Rows are points. Each copy is the shape, with its points in the same order, turned, moved and blurred by noise. Say if it was mirrored as well.

Shape (8 x 3):
[[-14  -8  73]
 [ 59  10 -14]
 [  0 -19   4]
 [  0  20 -49]
 [-55 -13 -10]
 [ 42  78 -15]
 [-73  14  30]
 [ 53  57 -16]]
Copy 1 (8 x 3):
[[  7  60   7]
 [ 37 -41 -44]
 [ 12  -7  15]
 [-19 -59 -13]
 [-37 -12  46]
 [-20 -35 -87]
 [-59  33  31]
 [  4 -38 -73]]
Copy 1 is: only turned
Copy 2 (8 x 3):
[[ 11 -86  13]
 [ 23  -7 -70]
 [-15 -24 -26]
 [ 13  30 -21]
 [-30   8  37]
 [ 86  -7 -31]
 [ -6 -23  64]
 [ 80  -9 -57]]
Copy 2 is: only turned
Copy 3:
[[ 15  43  44]
 [ -1 -35 -35]
 [-33  -5  17]
 [-65  -5 -45]
 [-74  24  26]
 [ -2  13 -86]
 [-54  76  31]
 [ -1  -3 -71]]
Copy 3 is: only turned
Copy 4, 8 rows:
[[-14 -40  76]
 [ -8 -22 -41]
 [ 13   5  19]
 [-15  43 -23]
 [ 10  48  47]
 [-76  -7 -38]
 [-26  35  85]
 [-53 -14 -44]]
Copy 4 is: mirrored

Shape, 7 rows:
[[-36  -6 -11 -58]
 [-11  84  52  46]
 [ 65 -10   1  57]
 [ 65  78 -12  33]
 [ 13 -16  42 -26]
 [ 13  16 -32 -53]
 [ 33 -21 -14  10]]
Copy 1:
[[-42  16 -11 -58]
 [-27  -6 106  33]
 [ 34 -33  -3  68]
 [ 63  24  60  39]
 [ -7 -54  17 -29]
 [ 15  28  -7 -46]
 [ 15 -19 -22  17]]
Copy 1 is: only turned
Copy 2 (7 x 4):
[[ -4  20 -57 -38]
 [-81  48   8  63]
 [ 18  -7  61  49]
 [ 11  28  11 101]
 [-28 -39 -15  -7]
 [ 37   3 -56   4]
 [ 24  -7  19  -3]]
Copy 2 is: mirrored
Copy 3, 7 rows:
[[ 24 -40 -87   6]
 [-34  56 -42 -86]
 [ 10  10  53 -41]
 [ 45  75  -2 -64]
 [ 16 -43 -27 -54]
 [ 60  -7 -54 -15]
 [ 20 -16   8  -6]]
Copy 3 is: only turned

Shape, 12 rows:
[[  31   16  -13   27  -24   47   21   37]
 [  34    4   27   15  -18  -23  -81   42]
 [  31   23  -16  -29   20   -3    8   30]
 [ -52  -36   38  -14   16  -26   24   37]
 [  -1   23   22  -48   -2   -7   14  -92]
 [  29   19  -25   -7   23  -17   -7   19]
 [  21  -92   52   53   18  -27  -64   26]
 [  17  -57   29  -54  -25   10   28    6]
 [  30  -80   -2    7  -28   -7    9   12]
 [  35   29  -16  -51   27  -41  -12   33]
 [  15   22  -28  -31  -68  -10  -29   13]
 [   1 -106   -3  -48   24   32    5  -23]]
Copy 1:
[[  14  -26   20  -36    8   48   13   22]
 [  10   54   15   29  -43    0   26   55]
 [ -29   -4    7    2   37   -1   -3   20]
 [  -9  -41   69   35  -31  -40  -26  -18]
 [ -34   46    4  -30   -1   -7  -96  -47]
 [ -26    3  -13   16   18    3    5    8]
 [  14  -11   -4   32 -121  -41    4   53]
 [ -51  -19   59  -46  -33  -30  -35   17]
 [ -39  -32   18  -39  -72  -16   12   14]
 [ -46   23    3   24   44  -27    4   19]
 [ -47   54   42  -17   -5   40   24   -1]
 [ -84  -57   17  -19  -70  -13  -71   26]]
Copy 1 is: only turned
Copy 2 (12 x 8):
[[ 10   2  20   7 -52 -34  46  16]
 [ 20  63  46  57 -23 -24 -30 -42]
 [ 12  40 -30 -14 -43 -35 -10   4]
 [-34 -29 -24   5  35 -41 -42 -16]
 [  4  60   5 -82  46  31  -2  17]
 [ 20  33 -10 -18 -50 -21 -23 -12]
 [ 26 -19  29  92  10  36 -58 -43]
 [ 34   7 -37  11  52 -22  19   9]
 [ 65 -29  -3  28  16  -7   3 -13]
 [ 20  66 -36 -18 -35 -46 -46 -10]
 [ 43  59  29 -23  -4 -60  24 -40]
 [ 36 -22 -69   7  43  44  20 -34]]
Copy 2 is: mirrored
Copy 3 (12 x 8):
[[-22  11 -14  31  -4 -39  19  71]
 [-67  34  45  20  74   3 -10  44]
 [-12 -16 -30  31  57  -1  19  43]
 [-17 -34   0  51  -5  46 -16 -21]
 [ 38 -39  -5 -80  23  44   3  25]
 [-11   6 -26  19  62  -5  14  27]
 [-16  72  94  64  32  34 -11 -11]
 [  1 -42  42  26   4  52  46  50]
 [ -3  16  47  43   4  14  64  28]
 [-16 -26 -33  22  97  12  15  31]
 [-70 -19   5 -23  42   1  51  50]
 [ 32  11  21  34  -5  98  66  28]]
Copy 3 is: mirrored

Shape, 12 rows:
[[  2  23  27 -44  95  27  10  47  -2]
 [ 46 -39  21   3 -38 -35  10 -19   1]
 [ 12 -24 -23  42  20   0  32 -39  36]
 [-57  58  27 -68  64  45 -18  -5  43]
 [  3 -36 -39   5 -27  -7  13  -7 -39]
 [ 39 -29 -25  58  -4 -64  -6 -60 -16]
 [ 13  62 -36  51 -68 -24 -17  52  12]
 [-28   2 -36 -76  70  13 -28  28  28]
 [-42  -6  32 -29  82  58 -36  10 -10]
 [-22  12   2  33 -44 -18  38  69  10]
 [ -8  17 -13  20  -3 -50  36 -36 -24]
 [ 35  40 -32  15 -46  19  29  21 -12]]
Copy 1, 12 rows:
[[ 42  19  -2  -5  94  10 -27  -1  31]
 [-47   5 -29 -47 -41  -5  30 -36  -8]
 [-16 -11 -37  24 -32  -9  24  35 -14]
 [-19  -1  29  13  77 -18 -63  45  85]
 [-22 -24  19   3 -42   3  -4 -46 -33]
 [-58 -31 -44   9 -30 -44  56 -26 -56]
 [-46 -65  81 -48   0  18  78  10 -13]
 [-17 -30   3   6  75  31 -80  14  14]
 [ 29 -23 -10  35  62  -9 -45 -21  74]
 [-24   2  63 -11 -10  60  63  -9  10]
 [-48  17  22  20  -6 -35  30  -9 -33]
 [  4 -22  64 -48 -26  -6  29   9 -22]]
Copy 1 is: only turned
Copy 2 (12 x 9):
[[104  29  25   5  10  30  14  22   8]
 [-59  14 -35 -21  -8  -1  31   9 -31]
 [-22  33 -17  20 -10  -2  -8 -58   9]
 [ 77   1 103  58   2   0 -11  -1 -23]
 [-15 -31 -59   2  34 -29  -6   1  -3]
 [-64  49 -61 -13  29  18 -33 -42 -48]
 [-66 -51  13 -47  62  29 -51  20  43]
 [ 73  -5  49  25  68  -3  29 -19 -25]
 [ 90  41  31  60  21 -26  -8  37  -8]
 [-21 -28  16 -54   1 -30 -18  18  41]
 [-11 -16 -29 -20 -10  -6 -56 -26 -42]
 [-32 -62 -26  -2  20  31 -23   4  33]]
Copy 2 is: mirrored
Copy 3 (12 x 9):
[[-121  -16   23   16   35    2  -24  -27   17]
 [  26  -41    0  -38    2  -54  -21   13  -29]
 [  -6  -33    9  -17  -36  -12   45  -30  -40]
 [-107   44   27   19   23  -30   43  -27   73]
 [  33  -54  -27   11   17    3   12   11   -9]
 [  37  -38  -54  -64  -21  -11    4  -26  -48]
 [  17   35   -9  -16  -49   43  -24   81   -4]
 [ -94  -37   16  -12   36   14   39   -5   74]
 [ -79   16   30   11   78    9   27  -51   20]
 [  18   -4   42   23  -36   27  -46   30    7]
 [  12  -19  -46    1  -38  -17  -13  -30    1]
 [ -10   -4  -23   32  -27    3   -4   64  -27]]
Copy 3 is: mirrored

Shape:
[[ -2 107   2  24   9  -4  13  -1 -13  -8 -16]
 [  5   8  11  12 -16  -4 -39  32   4 -12  -4]
 [-14  -7   6  -4  17  -4 -67   6  63  12  -9]
 [-20  18  46 -19  21  13 -13  12  30   0  -6]
 [-27  18  -4 -94   4 -16 -21  31  33  63   5]
 [ -3  -5  12  -3   6  45 -39  34 -27  18  -7]
 [ 23 -13  -6  30 -27 -15  20  30 -18 105  21]
 [ 43 -13   6  23  60 121  13  19 -31  21  16]
 [-19  -8   7  28  32   1 -32 -40  17  -1  -4]
 [ 17  29  26  -4 -33 -17 -12  19 -11  43  18]
 [-29   5  13  35 -24 -16   5  13  63 -17  -4]
 [-20  19   3 -22   0  76 -26 -12 -11  34  14]
 [ 30  22   6 -41 -25   4  15  -1 -23 -25 -14]
 [-10  11   0 -10 -10 -15  -4  37 -25  12  10]
 [ 19   2   3  35  -1 -15  17  30  11 -13  64]
 [  5  12  35  31 -11   5  -4  32 -23   6 -12]]
Copy 1, 16 rows:
[[ 60 -37 -19  45  15 -33  19  25  32  24 -17]
 [ -6   4  -4  16  12  21  30 -31   8  -6  11]
 [  9  50  -4   3 -34  20  -8 -41  19 -14  39]
 [  5 -10 -13  -8 -22  14 -14 -33  50  10  -1]
 [ 16 -16  -3 -20  13  32 -62  -6  54 -68  50]
 [-33   1  40   4   5  12  24 -12  45 -17  -5]
 [ -2 -37  38  20 -14  82   4  55 -20 -58 -14]
 [-26   1 108 -41 -12  -4  13  11  35  28 -79]
 [-12  29 -15  -6 -54 -11  10   7   4  13   8]
 [ 21 -34 -12   4   7  45  27   8  15 -42  -6]
 [  5  17 -43  31 -10  52 -11 -16  -3  40   6]
 [-12  25  25 -26   4  11   9  30  76 -13 -16]
 [ -8 -23 -30 -12  50 -12  -3 -10  11 -22 -38]
 [-14 -36   1   9  23  22   9   4  10 -16  18]
 [ 14 -26   4 -24   9  49  26   3 -36  38   3]
 [-15 -33   4  29  -3  25  35 -12  16   1 -23]]
Copy 1 is: only turned
Copy 2 (16 x 11):
[[-39  26  71  -4  24  33  22 -80 -24  14  40]
 [ -6  26  16  16  25   8  24  -4 -34 -30   0]
 [  0  19 -29 -22  42 -36  40  -5 -18  -9 -19]
 [ 16  38  26   3  28 -41  15 -25  -1   7   9]
 [ 80  40 -26 -33  61   0 -18 -33 -23  27   6]
 [ 23 -18  28  27  25 -12   7   4 -43 -21  24]
 [ 55 -16  27 -57   6  66   5  18   4 -51  47]
 [ 18 -78  67  35 -18 -23  21  40 -19  42  58]
 [-34 -12 -13  -3  10 -28  25 -28  18 -17  13]
 [ 19  39  25 -29  13  33  -8  -6 -25 -31  41]
 [-24  40  33 -15  37   1  28  -5  33 -27 -38]
 [  2 -30  28  -4  43 -23 -36   3 -26  21  38]
 [  5  35  33  23 -24  27 -32 -34 -31  14  -3]
 [ 27  21  18  21  29  37  -3 -20 -13 -23  19]
 [-14  38  28  17  10  53  34  32  32  -4  29]
 [  6  15  56  16   2  12  21  -8 -17 -44  25]]
Copy 2 is: only turned
